Every row gives one point. Each copy is the shape, with its points in the same order, turned, moved and blurred by noise. Say if it was mirrored as well.

Shape (8 x 3)
[[-22 -26  -9]
 [  6 -33 -28]
 [ 24 -34 -17]
 [ 16   7 -19]
 [-10  33  16]
 [-17   1  17]
 [ 21  20   7]
 [ 40 -17 -42]]
Copy 1 (8 x 3)
[[ 15 -15 -36]
 [-10 -42 -20]
 [  2 -38   0]
 [-22  -4  -3]
 [  4  40   3]
 [ 23  19 -11]
 [-10  12  18]
 [-41 -38   9]]
Copy 1 is: mirrored
Copy 2 (8 x 3)
[[ 28  -6  -6]
 [ 11 -25 -33]
 [ -1 -37 -17]
 [-30  -2 -19]
 [-33  31  20]
 [ -5  12  15]
 [-38  -6   4]
 [-19 -37 -45]]
Copy 2 is: mirrored
Copy 3 (8 x 3)
[[-19 -45 -19]
 [  7 -35 -37]
 [ 23 -37 -32]
 [  8  -5 -26]
 [-28  11  14]
 [-24 -22   9]
 [  9   4  11]
 [ 39 -11 -45]]
Copy 3 is: only turned
Copy 4 (8 x 3)
[[ -9 -31 -35]
 [ 19 -42 -44]
 [ 40 -41 -30]
 [ 31   0 -30]
 [  1  25   4]
 [ -9 -15  -1]
 [ 30   8   0]
 [ 60 -22 -47]]
Copy 4 is: only turned

Shape (8 x 3)
[[ -2  20  -5]
 [-41  -1  11]
 [ -9  11  13]
 [-18 -15  -1]
 [ 16 -12  27]
 [ -2  -9  22]
 [ 51  20 -17]
 [ 28   6  33]]
Copy 1 (8 x 3)
[[-28 -14  -7]
 [-24  28  14]
 [-24  -8   7]
 [ -1  15  -2]
 [ 11 -22  24]
 [ -3  -5  23]
 [ -2 -60 -27]
 [  0 -36  23]]
Copy 1 is: mirrored
Copy 2 (8 x 3)
[[-21  -2  -6]
 [-10  46  -3]
 [ -8  12   6]
 [ 13  19 -18]
 [ 23   1  20]
 [ 13  12  10]
 [ -7 -56  -2]
 [ 14 -17  30]]
Copy 2 is: mirrored

Shape (7 x 4)
[[ 50 -28  15   2]
 [ 24  13  28 -40]
 [-39  19   0  31]
 [-29  29 -25  23]
 [ 22  28 -16  -9]
 [-22 -36 -18 -30]
 [-19  23  -5   0]]
Copy 1 (7 x 4)
[[ 60  -9   9  22]
 [ 34  11  35 -32]
 [-36  39  -4  19]
 [-25  46 -27   3]
 [ 29  39 -13 -18]
 [ -8 -32 -21 -19]
 [-13  33  -3 -10]]
Copy 1 is: only turned
Copy 2 (7 x 4)
[[ 22 -35   9   3]
 [ 25  17  30 -32]
 [-51  35   0  24]
 [-44  32 -27  14]
 [ 11  23 -21  -6]
 [-49 -21  -2 -37]
 [-34  27  -5  -2]]
Copy 2 is: only turned
Copy 3 (7 x 4)
[[ 41 -34  14 -23]
 [ 29  28  32 -27]
 [-47  -3 -10  21]
 [-29  11 -29  31]
 [ 22  21 -18  -2]
 [ 21  -3  36  51]
 [-16  20  -6  14]]
Copy 3 is: mirrored

Shape (9 x 6)
[[  6  18  18 -24  16 -10]
 [  3 -17   7  26  30 -14]
 [-25  14  15  27 -17  13]
 [ 17   1 -34 -22   2  17]
 [  5 -34 -31 -31  -2 -27]
 [-42  24  -9 -13 -11  17]
 [-14  28   6 -15  21 -13]
 [  9 -21  19  10   5  11]
 [-25  16   7   7 -26 -16]]
Copy 1 (9 x 6)
[[ -8  18  31  -3  13  -7]
 [ 13  -5 -17  10  16 -34]
 [-29  17 -17  -5 -31 -28]
 [ -5   3   0  22  -2  37]
 [ -7 -42  21  36   9  13]
 [-59  13  -4  -3 -13   5]
 [-29  23  16   4  21 -14]
 [ 16  -8  -4  -9 -15 -15]
 [-39   8  10  16 -25 -29]]
Copy 1 is: mirrored
Copy 2 (9 x 6)
[[ 16  -1  23 -40 -15  -2]
 [ 14 -36   7  10 -11  -5]
 [-35   4  24  11 -21  14]
 [ 11  19 -16 -23  23  16]
 [ 19   9  -8  -9  38 -35]
 [-46  19   2 -29  -6   4]
 [ -1  -4   6 -38 -26  -8]
 [  6 -19  31   4  13  14]
 [-22  22  23   0 -18 -16]]
Copy 2 is: mirrored
Copy 3 (9 x 6)
[[ 36 -10  30 -14   3  11]
 [ -1  -7  22   3  42 -20]
 [-17   3  11  31  -7  11]
 [ 13  26   1 -42  -6  -8]
 [ 13 -23  -8 -48   0 -36]
 [ -1   0 -16  -1 -18  35]
 [ 34  -9   7  -2  12  20]
 [-15  -3  40  -9   9 -12]
 [  6 -16  -3  24 -19   0]]
Copy 3 is: mirrored
Copy 4 (9 x 6)
[[ -8  -1  10 -32  -7 -12]
 [ 22 -10  20  15  21   0]
 [-26  12  -3  32 -20   5]
 [  9 -12 -44 -27   2  10]
 [ 10 -60 -27 -19   3 -11]
 [-53   0 -26   4  -8   7]
 [-26   6   1 -20  18 -15]
 [ 15 -16  14   8 -15  20]
 [-29  -8  -8  23 -23 -24]]
Copy 4 is: only turned

Shape (11 x 8)
[[ 43 -17  -2  -9  -7 -26  -6  27]
 [ 15 -44   6 -26  14  -3   7  10]
 [ 11   1   7 -42 -10 -35  -7   5]
 [-39  -4  -2  -2 -31 -10  13   1]
 [ 10 -14  26  18   0   9 -26  16]
 [ 10 -11  23  17  38  10   6 -10]
 [-18  28 -48  -5 -27 -29   1 -20]
 [-27  25 -39  -9 -24 -20  22 -18]
 [-41  20  -8  -6 -15  33  -7  27]
 [ 17 -19   4   5   2  13 -16 -27]
 [ -7 -52   8 -17  26 -24 -20  19]]
Copy 1 (11 x 8)
[[ 46 -12  20 -37 -15  -5  18  24]
 [  8 -47  22 -40   6  -6  22   7]
 [  9  12  16 -60 -14 -17  24   2]
 [-31   5   6   4 -22 -18  35   4]
 [  4 -18  41  -9 -15  17 -10  27]
 [  8 -22  40  -3  28   3 -17  -4]
 [ -5  32 -40  -6 -25 -12  18 -15]
 [-14  28 -29  -1 -12 -14  35 -21]
 [-40  12   9   3  -5  39  32  19]
 [  8 -29  19 -14 -15  11 -16 -15]
 [ -7 -43  15 -46   7 -19   2  40]]
Copy 1 is: only turned
Copy 2 (11 x 8)
[[ 51  -3 -14  11  -5 -20  -4  51]
 [ 32 -36 -13 -19  14 -19  -6  25]
 [ 20  23  -1 -17  -6 -39  -7  32]
 [-25 -12 -12   3 -24 -21   3 -14]
 [ 16 -18   5  31   6  -1 -29   7]
 [ 19 -25  18  22  49  -4  10   8]
 [ -2  43 -29  -6 -33  -6  28 -18]
 [-17  26 -18 -13 -35  -2  33 -19]
 [-35  -6  -6   7 -23  29 -16  14]
 [ 39 -11  10   2  18   7  -6 -12]
 [ 20 -29 -33  -3  36 -35 -26  23]]
Copy 2 is: only turned

Shape (11 x 8)
[[  3   5   2  47  25 -21 -20 -27]
 [-12  14  32  -3   8  18  -6  -4]
 [ 12   3  -5 -28  -8  26 -11   8]
 [ 19   7  27  28  30 -21  -6   9]
 [  1   0  -7   7 -27  16   5  13]
 [ 38  18  -7  -5  35   4  22 -50]
 [ 10  32   9  -4  11  -8 -21 -15]
 [ 15  37 -11  21  41  17   1 -38]
 [-13 -16 -15  28  29 -10   5  -3]
 [ -4  -8  10   2   8  24   3 -21]
 [-19  20 -21  -2 -34 -40  20  18]]
Copy 1 (11 x 8)
[[ 10 -34 -43  45  -9  -3   0 -24]
 [ 28  -9  12  -1 -12   7   9 -11]
 [ -3   5  -4 -31   2   1  -6  11]
 [ 19 -16 -14  45  19 -12  16  -4]
 [-23   4  -1   2 -21  10   0  15]
 [ -6   1 -37  -3  32  12  10 -59]
 [ 23   3 -21   4  -5 -17  -8 -23]
 [ 21   2 -52  12   8  28   1 -42]
 [ -6 -30 -40  22 -10   7  35   0]
 [  0 -24  -4  -8  -8  21  11 -16]
 [-31  27 -13  16 -44 -36  29   4]]
Copy 1 is: mirrored
Copy 2 (11 x 8)
[[-28  32  17  20  32 -14 -32  -6]
 [  9  -3  38   1  -9  16 -29 -23]
 [  6 -17  -2 -16 -24  26 -17  -1]
 [  9  29  37   5  30   0 -19  13]
 [  2  -5   2  22 -27  16   4  -3]
 [ -6  32 -10 -39  28   3  -4 -43]
 [  9  22   8 -11  -2  -4 -45 -12]
 [ -5  29 -10  -3  35  17 -33 -45]
 [-15  -9  11  22  35 -13  -5  -5]
 [-17  -6  22  -3  -1  14  -8 -29]
 [ 33   1 -11  30 -28 -42   4   4]]
Copy 2 is: mirrored
Copy 3 (11 x 8)
[[-27 -11  14  48  17 -12 -42  -2]
 [ -8  -8  20 -21  13   2 -34  26]
 [ 15  16 -21 -31  17   5 -27   1]
 [ -1 -12  31  29  41  -2 -15   4]
 [ -4  19 -10 -12  -9   8  -8   5]
 [ 29 -48 -27  26  20  13 -48  17]
 [ 12  -8   9   6  17 -31 -43  16]
 [  3 -20 -15  38  22   8 -60  38]
 [-36 -14 -11  23  28   3 -12   3]
 [-17 -17  -4 -13   6  18 -40   7]
 [ -2  -2 -12   6 -17 -38  38  11]]
Copy 3 is: mirrored
Copy 4 (11 x 8)
[[  2  21  18  44  20 -10 -26 -27]
 [-16  30  23  -9 -14 -14  -3  12]
 [ -7   4  -7 -33  -6  16  -6   7]
 [ 21  25  34  18  22 -11 -15  13]
 [  2  -2 -18   4 -23  11  10  12]
 [ 15  26  37 -21  16  14   8 -57]
 [  6  32   3 -16  11 -16 -19  -8]
 [ -6  48  18   6  21  20  -2 -43]
 [-11  -7  16  32  27  -2  11  -6]
 [-16   8  24   2 -11   7  -5  -9]
 [ 17  -8 -40   6  -2 -40  31   2]]
Copy 4 is: only turned

Shape (14 x 9)
[[  8 -11  23 -11  -7 -11 -37   2   0]
 [-34  12 -15   6   4   1 -10  -3  29]
 [-55  16 -18   4 -20  24  24   0  10]
 [ 18   4 -10 -21 -37  14 -13 -22  15]
 [ 13  24  -9  -7  39   7   5 -25  -8]
 [ 25  22  -5   8 -24 -24 -13   3 -21]
 [ -7  -9  11 -35  26  12 -14  15  13]
 [ 34  29   1  -6 -17  30   9   6   4]
 [ 14  13   3  11 -25  -2  -9 -16  15]
 [ 11  33 -24  -7   1 -23 -18   1  17]
 [  1  -5 -12  -1   4  14   7  -8  16]
 [ 15 -31  -5   8  -8   5   2 -18  -4]
 [-10 -26  -7 -15   7  -8  21 -19  35]
 [-10 -16   0  -9   0  31 -24  11  20]]
Copy 1 (14 x 9)
[[ 12 -25  28 -19  13  -3 -27   5  11]
 [-27  20   1   4  11  12 -11   4  38]
 [-50  26  -4   5 -24  29   9  11  14]
 [ 24   7   6 -26 -28  19 -21  -9  17]
 [ 15  30   2 -21  40   2  20 -12  -3]
 [ 30  20  19  -3 -14 -28 -14  19  -4]
 [ -7 -24   4 -37  29  20   3  15  25]
 [ 38  21  13  -9 -14  34   9  16  -3]
 [ 18  13  25   2 -15   3 -13  -8  19]
 [ 18  33   6 -14  12 -12 -16  14  34]
 [  3   0  -8  -3   1  15  11  -9  20]
 [ 16 -20  -6   2 -11  -3   4 -25   0]
 [-10 -14  -6 -13  -2   1  24 -22  49]
 [ -7 -22  -6  -6  12  33 -19   4  19]]
Copy 1 is: only turned
Copy 2 (14 x 9)
[[  2 -13  16 -18 -32   5 -39  -7   4]
 [-34  13 -22   1   2   9 -16 -19  22]
 [-60  25 -29   4  -5  19  10 -16 -13]
 [ 13  13 -23 -20 -39  30  -8 -30  -5]
 [ 17   2   0  -6  36  -6  -8 -22 -12]
 [ 25  24  -8   5 -34 -14 -24   7 -15]
 [-15 -23   6 -39  11  18 -17   3   5]
 [ 25  25  -1  -8 -12  35  12   4 -10]
 [  9  19  -3   3 -32  10  -9 -22   8]
 [ 13  29 -26 -15  -4  -9 -29  -5  18]
 [ -4  -9 -17  -2  -2  16   4 -18   4]
 [  9 -30 -10   9 -27   5   2 -23  -9]
 [-16 -24 -24 -23  -9  -5  14 -32  23]
 [-17 -17  -6 -11 -10  44 -19  -4   9]]
Copy 2 is: only turned

Shape (14 x 11)
[[  0  -7  16 -14   6  -9 -15  12 -15   8  -1]
 [-31  10   6  -1   7 -27 -16   7  -9  -1  -6]
 [-17 -10   6 -15 -26   9  23 -13  14  14   7]
 [ 17  17   6  25 -13  12   3  -9  11  12  -3]
 [ 18  24  -2   7   1   6 -12 -18  -3 -11   5]
 [ -9  -2 -25 -13 -56   7 -14  20 -12  17 -33]
 [ -6   6  11  25  10 -45 -20   4   5  -3 -19]
 [ -7  23  -1   2 -16  22 -11 -12   9  17   5]
 [ 13  -3 -11 -17 -13   9 -10  20  12  10  10]
 [-18  -4   1   2   8  16 -12   8 -10 -26  -4]
 [ 17  -7   2  -8   8  12 -10  -5  16  16  -3]
 [ 11  -9   2 -17  -1  -1 -20 -13  14  -6   7]
 [ 10   3  -7 -17  11  11  27   3  -2   9 -19]
 [ 12  27  17  -8 -11   9 -19 -11  18 -10  -2]]
Copy 1 (14 x 11)
[[ -4  -7  25  -4  10  -2   8  14 -29  -4  -2]
 [-28   7   8 -11  12 -20  -1   5 -34 -21 -18]
 [-22   7  20 -10   7 -14  21 -23  14  25   1]
 [ 14  43   2  12   6  -3  21  -5  -2   6   1]
 [ 18  22  -1   2  21   7   6  -8  -5 -22   2]
 [ -3  17  -1 -60 -33  -2  10  10 -14  22   1]
 [  1  26   9  10   5 -36 -13   8 -43 -18 -22]
 [-11  35   5 -10  17  14  16  -3   1   6  -1]
 [  3   4   9 -11   8  -1   1  26   8  14   8]
 [-14  -7   3   2  -9  11   8   1  -4 -29 -13]
 [ 16   9  20   5  17   8   7   8   2  14 -14]
 [  9   2  22   1  18   4 -17  -3   0   1   0]
 [ 16  -8  12 -10  11 -11  36   3   9   2 -24]
 [ 10  37  28  -8  16   7   0  -3   6 -19   3]]
Copy 1 is: only turned
Copy 2 (14 x 11)
[[  1  -8  10 -13  11  -9 -16  12  -4  10  -6]
 [-35  12  -6 -24  10  -9  -8  -1  -9  11  -7]
 [ -1 -16   6 -10 -17  15   5 -29  17  24  11]
 [  8  12   9  30 -11  12   7 -15  -7  13 -13]
 [ 17  30  -2   5  -6  11 -11  -5 -25  -2  -5]
 [-10 -27 -28   1 -19  23 -10   8   4  46 -41]
 [-30  27  -9   8  17 -34  -9  -8  -6   3 -18]
 [ -6  10   6   6 -11  34  -8 -12 -14  24  -1]
 [  9 -10  -7   9  -4  18 -14  19  12  16   4]
 [-10 -11  -8 -15   9  16  -2  -3 -25 -20  -8]
 [ 17  -1   3   9  16   8 -14  -8  -4  15   4]
 [ 17   1  -8  -3   3   1 -32  -8  -5   4  10]
 [ 23   0  -7 -14  18  12  21  -4   8  17  -4]
 [  7  29   4   5  -6  21 -27  -9  -6  -4 -16]]
Copy 2 is: only turned
